Every row gives one point. Each copy is the shape, with its points in the same order, stretched, turned, moved and blurred by noise. Is it also mirrored, or only turned?

Shape, 7 rows:
[[ 13.9 -32.3]
 [  2.5  34.1]
 [ 11.6  -4.0]
 [  7.0 -28.7]
 [ 47.1  -3.7]
 [ 14.5  25.9]
 [-23.6   1.3]]
Copy 1:
[[ 29.0 -15.7]
 [-17.6  24.5]
 [ 11.1   1.6]
 [ 23.3 -17.7]
 [ 32.2  20.1]
 [ -6.5  24.8]
 [-16.2 -11.5]]
Copy 1 is: only turned
Copy 2 (7 x 2):
[[-31.3  28.5]
 [ 24.5 -10.3]
 [ -6.6  14.9]
 [-20.4  15.8]
 [  7.6  45.9]
 [ 20.4   3.8]
 [ -9.6 -25.5]]
Copy 2 is: mirrored
Copy 3, 7 rows:
[[ 28.6 -26.5]
 [-28.5   7.9]
 [  3.6 -14.1]
 [ 28.7 -16.1]
 [ -3.8 -47.8]
 [-23.8  -7.0]
 [  7.7  24.4]]
Copy 3 is: mirrored

Shape, 6 rows:
[[ 30.5 -19.2]
 [ -9.3 -31.0]
 [-23.4   9.4]
 [-28.8   3.7]
 [ 42.8   0.0]
 [-13.3  15.1]]
Copy 1:
[[ 23.8 -15.5]
 [-18.2 -14.4]
 [-13.0  20.6]
 [-25.2  20.0]
 [ 43.7  -4.0]
 [ -4.3  29.0]]
Copy 1 is: only turned
Copy 2, 6 rows:
[[-21.0   2.1]
 [ -5.0 -31.5]
 [ 26.5 -15.9]
 [ 25.7 -20.7]
 [-14.4  23.3]
 [ 25.2  -5.5]]
Copy 2 is: mirrored
Copy 3 (6 x 2):
[[  4.8 -33.8]
 [ 33.6 -14.6]
 [ 13.5  14.2]
 [ 20.0  15.9]
 [-15.6 -32.7]
 [  3.7  12.3]]
Copy 3 is: mirrored
Copy 4 (6 x 2):
[[-10.5  33.8]
 [-30.9  -7.6]
 [  4.7 -22.1]
 [ -1.7 -28.5]
 [ 10.4  51.4]
 [ 15.5 -11.2]]
Copy 4 is: mirrored

Shape, 8 rows:
[[ 15.4 -32.6  13.4]
 [ -5.8  21.7  40.3]
 [  2.6 -29.6   6.6]
 [-21.1   5.7 -21.4]
 [ 32.5  15.8   3.3]
 [ 12.6  23.9   3.2]
 [ 36.1  14.9 -30.1]
 [  3.0   1.5  28.3]]
Copy 1, 8 rows:
[[-37.1  -6.5 -11.3]
 [ -6.5  36.2 -29.9]
 [-35.6   0.4   3.6]
 [ -5.3   8.8  35.0]
 [  6.7 -11.1 -28.8]
 [  8.5   3.8 -14.7]
 [ 15.4 -32.2  -5.4]
 [-16.3  18.7 -22.2]]
Copy 1 is: mirrored
Copy 2 (8 x 3):
[[ 38.7  10.9  -5.3]
 [ 24.3 -59.7  19.5]
 [ 29.8   8.9 -15.1]
 [-20.7   1.8 -16.1]
 [  6.1  -8.9  28.0]
 [ -3.5 -21.0  21.6]
 [-18.2  26.4  20.7]
 [ 26.7 -33.9   9.3]]
Copy 2 is: only turned

Shape, 10 rows:
[[ 17.1 -28.3  32.4  12.4]
 [ 31.7 -40.7   8.6  -4.5]
 [-14.0 -41.4  30.5  -3.8]
 [ -3.6   1.5   9.0  -2.3]
 [-27.9  -2.3  10.5 -31.1]
 [ -2.7   2.5  19.0 -28.8]
 [  2.8  25.9  -4.5 -11.3]
 [-10.2  -6.9 -16.4 -16.7]
 [ 10.8  25.8 -13.9  -0.6]
 [ 10.4  34.2   4.8 -15.4]]
Copy 1:
[[-37.2  10.3  -7.1  26.8]
 [-52.0 -19.7   1.7  -1.0]
 [-45.2  33.2  29.6  13.6]
 [  3.3   9.8   4.8  -9.0]
 [  0.2  30.7  28.8 -37.0]
 [ -4.0  20.7   2.8 -33.5]
 [ 26.6  -7.6  -8.6 -28.7]
 [  0.8  -9.3  28.9 -25.4]
 [ 30.8 -21.6 -11.4 -15.6]
 [ 25.5  -1.1 -26.9 -31.4]]
Copy 1 is: mirrored
Copy 2:
[[ -0.2 -15.4   9.5  49.2]
 [ 21.3  18.5  31.1  37.2]
 [-35.4   2.4   3.9  23.2]
 [  2.7  -6.7   4.2  -7.4]
 [-27.6  -7.1  12.7 -38.6]
 [ -5.2 -13.2  29.5 -21.5]
 [ 25.6  -8.9   6.6 -28.4]
 [  3.2  26.2  11.3 -19.8]
 [ 42.7  -1.6   8.3 -16.1]
 [ 34.0 -29.5  17.7 -29.5]]
Copy 2 is: mirrored

Shape (11 x 6):
[[-23.9  15.8   4.3 -15.7   4.8 -12.4]
 [ 15.6  33.3 -18.6  25.2  27.7 -13.1]
 [ -2.6   6.6 -12.8  29.2 -26.3  23.2]
 [ -2.8  44.4  -3.9 -20.0 -20.2 -12.0]
 [ -9.8 -17.5  -2.7 -21.6  -5.6  -0.4]
 [ 28.5   0.8  28.2  21.8  12.9  -3.4]
 [-24.5  24.3  31.8 -16.0  23.2   1.1]
 [ -2.7   9.1 -33.0  18.7  20.8   8.8]
 [-23.9 -13.7  20.5  18.5 -32.7  -1.5]
 [-24.2  27.9 -20.9 -14.0   2.3 -13.2]
 [  7.9  16.7 -39.2  20.7  -2.1 -14.5]]
Copy 1 (11 x 6):
[[-27.7  -3.0  -1.5 -31.2   6.1   5.9]
 [-37.8  12.1  19.5  18.1  24.5 -41.4]
 [ -4.2  31.3 -19.3   6.3 -54.1 -15.4]
 [-51.6 -23.4  -2.7 -37.0 -21.7 -17.4]
 [ -5.7  -8.5 -30.9 -18.7  -9.1   6.6]
 [ 19.5 -19.0  16.1  11.4  11.9 -24.9]
 [-18.4  -8.4  29.6 -22.5  19.1  28.8]
 [-29.6  36.7  -3.4  23.0   4.8 -15.2]
 [ 24.5  11.4 -24.1 -32.7 -42.4  -4.7]
 [-53.7   8.7  -7.5 -25.4  -0.3  -5.5]
 [-37.4  20.1 -17.8   3.3  -6.9 -49.5]]
Copy 1 is: mirrored
Copy 2:
[[ -5.5  -1.9   1.0  -7.2 -11.2 -56.8]
 [-14.9 -25.2   0.7  50.3  14.9 -26.1]
 [ -6.1  21.9   4.0  35.5 -20.3  25.8]
 [-31.1  16.5 -21.7  13.7  20.4 -41.4]
 [  5.8 -14.0  -5.2 -25.9 -29.9 -13.0]
 [ 11.7 -19.1  29.3   5.6  21.5   9.1]
 [ 18.8  11.0  12.8  -6.0   9.3 -74.9]
 [  1.3 -16.7  -9.6  37.2 -19.5 -15.3]
 [ -4.4  19.2  34.6 -13.1 -33.2   2.3]
 [-20.0  -1.8 -15.3  15.5 -15.0 -60.4]
 [-30.8 -24.1  -9.9  39.1 -15.3  -2.9]]
Copy 2 is: mirrored
Copy 3:
[[  9.7   9.5  12.6  13.1  12.4   1.0]
 [-18.9 -49.3   7.2  -1.3   2.5 -42.1]
 [ -9.7 -10.9   9.0   1.9 -37.7  10.2]
 [ 16.5  10.8  -8.9  36.9 -11.6  -4.2]
 [ 16.6  22.3 -10.7  -5.2   6.1  20.6]
 [ 24.9 -36.6  17.2 -21.2  -4.6 -33.1]
 [ 15.6  10.4  32.8   4.6  11.3 -25.8]
 [-31.7 -24.3   0.4  -9.6  -4.7 -15.4]
 [ 23.6   3.0  30.8   2.7 -11.1  33.7]
 [ -8.4   8.2   0.1  22.6   6.7   1.6]
 [-18.0 -31.5 -11.0   7.1  -5.2  -2.6]]
Copy 3 is: mirrored

Shape:
[[  3.5 -25.8   6.6  55.9  10.6   0.8]
 [ -1.2  15.6  22.2 -11.3   7.2  12.2]
 [  3.7  10.8  24.7 -16.5 -39.3  24.8]
 [ -8.2  15.7 -73.7  25.5   5.9  -6.1]
 [-21.6  13.6  11.6 -13.8  14.5   3.4]
 [-24.7 -55.2  25.7  -7.4   2.6  -2.4]
 [ -6.9  14.2  -6.6  -7.5  10.9  -3.7]
 [  6.0  14.0  -7.8 -20.9  12.6  -3.9]
 [  8.6   2.3   0.6  -7.4  14.5 -14.3]
 [ -4.7  12.2  20.0 -11.1   1.3 -46.6]
 [  0.2   4.8  24.6  -1.3 -24.1  24.7]]
Copy 1:
[[-51.8  31.8   3.2 -24.4  51.6  20.7]
 [ 15.7   2.8  10.0  -9.0 -13.0  13.8]
 [-11.0  19.2 -10.3  13.0 -26.9  -4.2]
 [ 17.3 -36.3 -36.0   2.6  35.7  -9.9]
 [ 17.2 -17.3  23.6  -4.5  -5.1   7.7]
 [-41.9   8.1  51.3  33.5  28.3   3.3]
 [ 24.7 -14.8   6.3  -6.1   6.0   3.0]
 [ 41.6  -9.9   6.1  -0.5   0.6  -0.8]
 [ 24.8   2.7  15.6 -13.4  15.1   0.8]
 [ 27.9   6.0  35.9 -37.0  13.1 -20.8]
 [-19.9  21.4  -4.4   5.1 -15.0   6.2]]
Copy 1 is: only turned
Copy 2 (11 x 6):
[[ 10.7  -1.7 -37.6  15.6   4.3  18.0]
 [-29.3  -9.7  12.2  15.5  20.0  22.9]
 [-67.9  18.4  12.8   4.3  16.5  16.6]
 [ 65.6   3.6  -7.1 -32.3  22.6 -35.2]
 [ -8.8 -13.9  24.3   5.2  10.2  22.5]
 [-30.4 -35.0  -7.5 -12.9 -13.0  30.4]
 [  2.5  -7.3  13.0  -1.5  18.9   1.0]
 [-12.7 -16.1  13.7  -5.3  26.4  -7.8]
 [ -2.7 -22.0   2.8   0.8  19.9  -6.0]
 [ -4.1 -26.4  16.5  22.7 -12.2  -9.7]
 [-49.5  16.4   5.4  12.4  16.4  21.8]]
Copy 2 is: mirrored
Copy 3:
[[-13.0 -26.1  27.4  58.2   3.1 -38.8]
 [ -4.2  11.7  -6.2 -17.4   7.6  -6.6]
 [ -2.0  24.3 -13.6 -14.0  37.0  27.9]
 [ 66.4 -53.3  16.9  -8.4 -46.8   8.6]
 [ 13.0  18.0  -1.0 -12.5  -9.7 -26.3]
 [  5.6  38.6  52.8  43.1   1.5 -42.1]
 [ 16.4   1.1   3.0 -14.9 -16.4  -3.5]
 [  9.7  -0.7   4.9 -31.4 -22.4   9.2]
 [ -2.9  -3.8   9.2  -9.1 -24.2   4.0]
 [-14.5  31.7 -16.8  -6.5 -36.6   6.6]
 [ -4.5  12.6  -4.8  -2.0  33.3   9.7]]
Copy 3 is: mirrored

Shape (13 x 8):
[[-15.9 -26.8  28.7  -7.3  15.6  -4.2   6.3 -14.8]
 [-19.4  -2.5  10.5 -30.4   9.7  -1.8  11.8 -10.7]
 [-16.0   4.8  14.4   1.7   8.7 -15.5 -16.5  -4.0]
 [-43.3  15.2  20.1  17.0  22.0 -19.6  -4.6  10.9]
 [ 26.1  -9.7 -37.0  10.4 -36.7 -12.1   4.2 -33.3]
 [ 31.2  15.5  -9.3  -3.8 -49.5 -10.5  14.8   3.3]
 [ 15.4  19.8 -10.1   4.8   5.3 -16.2  17.2   6.0]
 [ 10.6  20.4  25.0   7.9  25.3  -8.2 -32.6 -27.1]
 [ -0.4 -17.3  -0.8  -8.9  -2.4  -2.9  23.1  -7.6]
 [-10.7  11.4  -3.9  35.9  -9.3  30.3   6.7   5.6]
 [-39.0  -0.4  15.9  -8.9 -15.9  -2.2  -7.1 -41.2]
 [ -4.9 -20.3  -1.9  17.1  16.6 -51.9   6.9  14.6]
 [ -5.2  21.7   4.2  -2.7   9.7  10.8 -27.1  14.8]]
Copy 1, 13 rows:
[[-33.8  14.5  -2.5  -3.8 -33.7  22.9  11.1 -21.3]
 [-11.0  -3.5 -12.8 -12.8  -5.8  24.4  17.1 -23.6]
 [-15.3 -12.3 -19.5 -30.7 -24.5  10.5   4.1   3.3]
 [-31.5  -5.6 -27.5 -53.9 -19.9  -2.5   1.4  -8.5]
 [ 35.8   7.2   7.5  17.2  15.7  16.6 -48.2  22.8]
 [ 27.8  21.5 -15.1  20.1  32.0  -1.4 -16.7  44.6]
 [ 13.9   5.9   5.2 -23.3  27.0  -8.5 -10.4  29.4]
 [  6.0 -15.1  -4.9 -51.1 -60.2  -3.4  11.0  21.4]
 [-11.2  17.8   5.9   9.7   8.0  13.3  -8.1  -6.7]
 [-12.4  25.0  -3.5  -6.2 -23.3 -58.9 -27.4  13.7]
 [ -0.9  -0.5 -34.7 -27.1 -46.6  30.2 -10.2 -33.4]
 [-26.3   1.4   3.1 -15.1  28.8  34.4 -15.4  17.1]
 [-10.6 -26.1 -14.8 -21.0 -20.4 -27.7  16.8  22.0]]
Copy 1 is: mirrored
Copy 2:
[[  1.0 -21.9  12.2  29.6 -17.8   7.0 -30.3  33.0]
 [  6.5 -11.1   6.5 -16.1 -15.2  -1.2  -9.0  40.3]
 [  4.4  18.4  -5.2  10.5 -31.7  -3.8 -21.2  17.2]
 [ -7.4  35.2  25.7   6.4 -45.3  14.1 -40.0  19.1]
 [-46.2 -14.5 -33.0   1.6  19.9 -42.4  37.3  -3.8]
 [-30.0   2.0 -37.0 -15.3  20.8  15.5  49.8 -16.7]
 [-15.3  31.6 -11.2 -13.5  24.8   6.9   8.2  11.0]
 [  2.7  31.8 -46.6   9.1 -13.6 -10.5 -47.0  10.2]
 [-13.3 -19.1   8.3   5.2  11.2  -1.5   4.2  21.3]
 [-17.3  -3.8  29.6 -12.7   2.6 -10.3 -20.9 -41.1]
 [-25.2 -22.3  -6.6 -15.0 -58.1 -17.5 -18.7  23.9]
 [-11.7  32.2  14.2  49.7  -7.2  10.0   0.4  37.9]
 [ 34.1  26.7  -3.5 -10.2 -15.8 -16.6 -19.1 -15.2]]
Copy 2 is: mirrored
Copy 3:
[[ -6.1  41.8 -21.2  32.1  23.9   2.1  15.1  -0.3]
 [-10.7  22.9 -19.2  31.5 -11.6  -8.6  22.9 -13.0]
 [-13.4   1.5 -23.6  14.2  23.3 -12.3   6.6   0.3]
 [-13.1 -11.0 -12.0  36.0  48.2  -9.3  29.4   4.9]
 [ 23.5  11.1 -29.9 -69.5 -26.8 -21.8 -13.3 -18.8]
 [-13.0   4.2 -21.5 -60.8 -46.4   3.0 -12.5  18.6]
 [ 21.2 -17.7 -27.1 -12.5 -20.9   5.1  12.0   9.9]
 [ 10.2 -14.6 -41.1  19.1  19.3 -30.9 -16.4  16.4]
 [  5.9  29.2 -15.4  -0.4 -12.8   4.4  15.8  -6.0]
 [  1.5 -17.6  35.8 -10.8  10.8 -19.7 -10.6  16.7]
 [-26.6  35.6  -7.5   9.2  14.6 -51.8  11.6 -17.7]
 [ 15.4   8.8 -47.9  -4.5  37.1  30.2  31.8  -6.5]
 [-15.0 -35.2  -3.3  16.0   1.9  -4.9 -14.0   3.8]]
Copy 3 is: only turned
